Every row gives one point. Each table stands for the endless flat space through its points: a line for two points, a plane for three, and so on. Write the one point that lies in both, or say that there is none.
In the rows, 128 means zero.

First (2 x 4):
[[ 97 119 103  84]
 [ 94 115 109  82]]
Second, 2 rows:
[[116 152  79  65]
 [ 81 102 119 105]]
They share: no point

First:
[[152 109 122 116 105 106]
 [149  86 143  94 103 111]
 [150  86 140  92  91 106]
 [157 110 119 110  91  99]]
Second (3 x 6):
[[147  95 132  87  87 112]
 [165  95 122 143 123  96]
 [178  81 114  94  93 107]]
They share: [149  97 131 106  99 107]

First, 4 rows:
[[164  87 128 152  79 146 133 118 185]
 [158 101 100 140 103 174 102  68 152]
 [157  95  82 167 105 148  75 108 124]
 [183  72  86 193  87 112 106 158 143]]
Second, 3 rows:
[[152  80  91 153 117 163 121  93 152]
 [168  98 120 184 101 133 107 116 184]
 [154  80 101 167 121 145 129  91 180]]
They share: no point

First, 4 rows:
[[ 91 141 135 149 133 155 116  93 145 141 125 135]
 [105 181 143 164 105 149 123  58 157 146 175 107]
 [ 95 180 104 136 109 167 145  84 201 145 139  90]
 [ 88 162 103 127 118 158 144 103 187 145 119 115]]
Second (3 x 12):
[[ 90 179 152 167 122 149  95 100 138 169 143 147]
 [ 73 145 141 128 143 143 133 104 185 142 111 113]
 [111 181 127 178 105 171  97  80 127 160 159 141]]
They share: [ 93 155 125 146 125 161 125  88 165 142 131 117]

First (4 x 14):
[[104  92  73  98  39 134 112 154 193  49 166 154 110 121]
 [102  86  89  98  70 142 119 148 171  79 175 141 103 109]
 [ 92  94 103  92 156 177 124 160 128 149 160  99  72  84]
 [130 122 109 138  82 110 151 176 163  99 155 165 123 137]]
Second (3 x 14):
[[103 109  76 108  88 148 141 175 174 111 151 143 109 126]
 [ 88  94  55  99 101 142 157 172 198 118 151 165 115 113]
 [ 73  94  62 107 125 134 140 173 190 109 171 171  98  94]]
They share: no point

First (4 x 20):
[[ 95 135 163 103 115 113  90 113 156 130 157 145 151 164 121  94 136 136
  122 129]
 [ 95 123 168 100 127 116  97  94 145 128 167 141 141 166 125  88 128 143
  112 129]
 [ 68 148 139  94  92 111  68 146 143 153 133 139 154 171 135  90 156 134
  113 124]
 [ 94 127 127  68  79 111 118 129 160 100 183 107 158 155  84 116 140 119
  156 145]]
Second, 7 rows:
[[ 60 144 182  94 117 139 105 110 130  87 136 164 143 199 128  97 124 154
  113 134]
 [ 94 154 164 109 129 160  65 113 158  77 170 145 109 203 109 109 109 179
  115 175]
 [ 85 133 170 108 107 124  89  88 155 118 143 159 141 168 133 128 174 143
  110 137]
 [ 64 110 151  38 106 126  63  88 175 118 130 101 196 175 152 122 140 111
   95 118]
 [ 90  99 120  68 129 110 111 151 154 106 173 116 184 165  95 105 123 123
  116 131]
 [ 97 119 148  80 121 114 114 133 133 112 160 128 157 184 113  86 128 138
  134 136]
 [ 76 129 127  49  91 120  55  99 179 137 195  71 154 145 112  84  89 119
  112 130]]
They share: [ 89 127 150  88 107 114  99 112 147 124 167 129 147 164 115  96 136 135
 124 133]

First:
[[ 91 141 122 131 165 122  98  78 143 136 133  80 138 196 134 204 146  99
  103 121 156 134  86 173]
 [104 144  97 119 156 101 105 131 121 148 156  80 124 171 145 175 116 119
  129 114 145  94  94 174]
 [ 77 121  85 113 175  85  94 105 114 121 155  47 156 176 153 217 126 135
  148 111 161 111  78 143]
 [104 172 101  79 120 105  93 123  85 152 132 108  92 143 117 171 120 103
   89 142 149  90 114 158]
 [ 77 164 107  91 172  83  61 112  72 152 170  84 100 205 173 177 154 116
  132 139 180 119  56 130]]
Second, 5 rows:
[[108 158  75 109 109 101  76 100 112 144 163 104 123 154 141 182 115 111
   87 132 159 108  83 156]
 [ 84 207 104  98 159 115 105  93 112 178 144 124 110 134 122 180 106 125
  121 134 131  92 139 148]
 [ 77 190 102 124 151 137 131  94  98 167 172 102 149 133  99 146 126  90
  115 171 147 135 153 128]
 [ 40 189 109  92 127 122  62  96  44 128 144 133 117 124 165 158 102 106
   80 138 154 109 128 155]
 [163 118  99  78 105  55  79 152 134 159 125  69  71 218 131 189 162 105
   84  89 162  78  28 210]]
They share: no point

First:
[[123 101 103 121 126 159  42 224 179 192 154  65 156  70  83  98 181 109
  215 131  63 199 137 122]
 [141 158  62 114 102 137 107 168 200 131 169  68 165  58  96 117 188 163
  135 208 102 161 112 167]
 [130  76 130 136 150 123  63 187 138 167 131  97 173 114 111  86 185  81
  217 105 103 179 122  89]
 [ 98  88 120 124 130 144  48 207 137 171 168  70 157 100 112  95 156  92
  209 112  92 182 149  70]
 [ 93 173  54  84  83 172  82 176 179 136 234  61 140  49  92 114 125 156
  140 200  75 112 122 104]
 [148 156  72  66 130 175  98 128 196 162 179 129 143  45 102 104 149 151
  175 123  95 152 115 121]
 [104 112 108 166 149  78 128 141  92  74 141  97 211 143 152  69 164  82
  143 126 195 151 131  34]]
Second (4 x 24):
[[112 125  91 146 147 121  93 134 153 128 176  72 176 105  99 108 161 110
  159 167 111 127 119  85]
 [103 125  86 152 153 123  90 130 155 123 176  68 174 105  91 111 161 108
  159 177 104 122 122  76]
 [139  92 121  81 115 145  89 176 121 120 158 118 157 111 159  62 156  99
  172 135 157 195 130  98]
 [140 158  97 140 119  81  90 120 127 149 186 112 179 109 132 107 143 122
  153 115 158 118 101 111]]
They share: no point

First, 2 rows:
[[103 146 143  87  96 128 120  94 148 157 114 171 114  95 106 170 131  98
  100 133 150 141 141 169]
 [ 98 136 146  82  86 135 128  93 155 154 108 179 114  85 101 177 139  92
   98 127 148 151 141 179]]
Second, 3 rows:
[[ 91 143 151  98 100 133 124  80 148 171 117 163 108 101 110 154 131  97
   83 159 155 127 129 154]
 [ 91 134 124  83  94 136 100  89 148 171  96 148 108 113 128 139 122 109
  104 138 143 145 153 151]
 [ 71 124 132  95  94 146 118  75 158 189 102 152  96 117 136 135 134 111
   70 164 133 139 129 157]]
They share: no point

First (5 x 24):
[[162 173 160  86 111 120 112 177  74  98 146 101 144 118 114 129 124 174
  113 113  94  98 161 116]
 [190 168 165 127  95 106  98 159 133 103 102  83 124 111  86 168 166 125
  115  82  77 107 118 140]
 [182 169 147  88  98 122  85 176  77  98 143 108 129 127 115 134 144 158
  113 104  85  92 158 109]
 [191 171 169 144  85  98 101 148 135  95  99  88 129 101  81 169 166 117
  133  89  95 113 115 153]
 [149 160 180 146  70  76 118 139  81  81 140 106 149 100 105 128 125 163
  169 149 148 140 142 153]]
Second:
[[142 157 171 100 117  88 125 120  73 121 136  69 127 112 111 104  91 202
  153 141  77 121 135 100]
 [137 163 160 139 104  76  95 130  89 132 155  82 127 134  84 133  80 206
  166 122  36 174 132 125]
 [102 162 151  45 119 124 174 113  38 115 136  29 154 109 139  68 126 238
  153 122 147  61 112  70]
 [180 166 128 146  46  93  48 250 163  77 152 112 111 201 117 195 188 115
   97  66  66 137 171 121]
 [167 130 174 114 112 124 110 104  72 119 149 103 142 112  73 112  90 192
  139 141  71 118 120 148]
 [132 169 113 146  63  58  81 163 116 127 187  69 120 133  74 147 105 181
  156 114  58 145 126 105]
 [197 141 184  89 108 142  97 185 116  77 112 116 117 170 146 138 169 138
   90 103 102  81 160 124]]
They share: no point
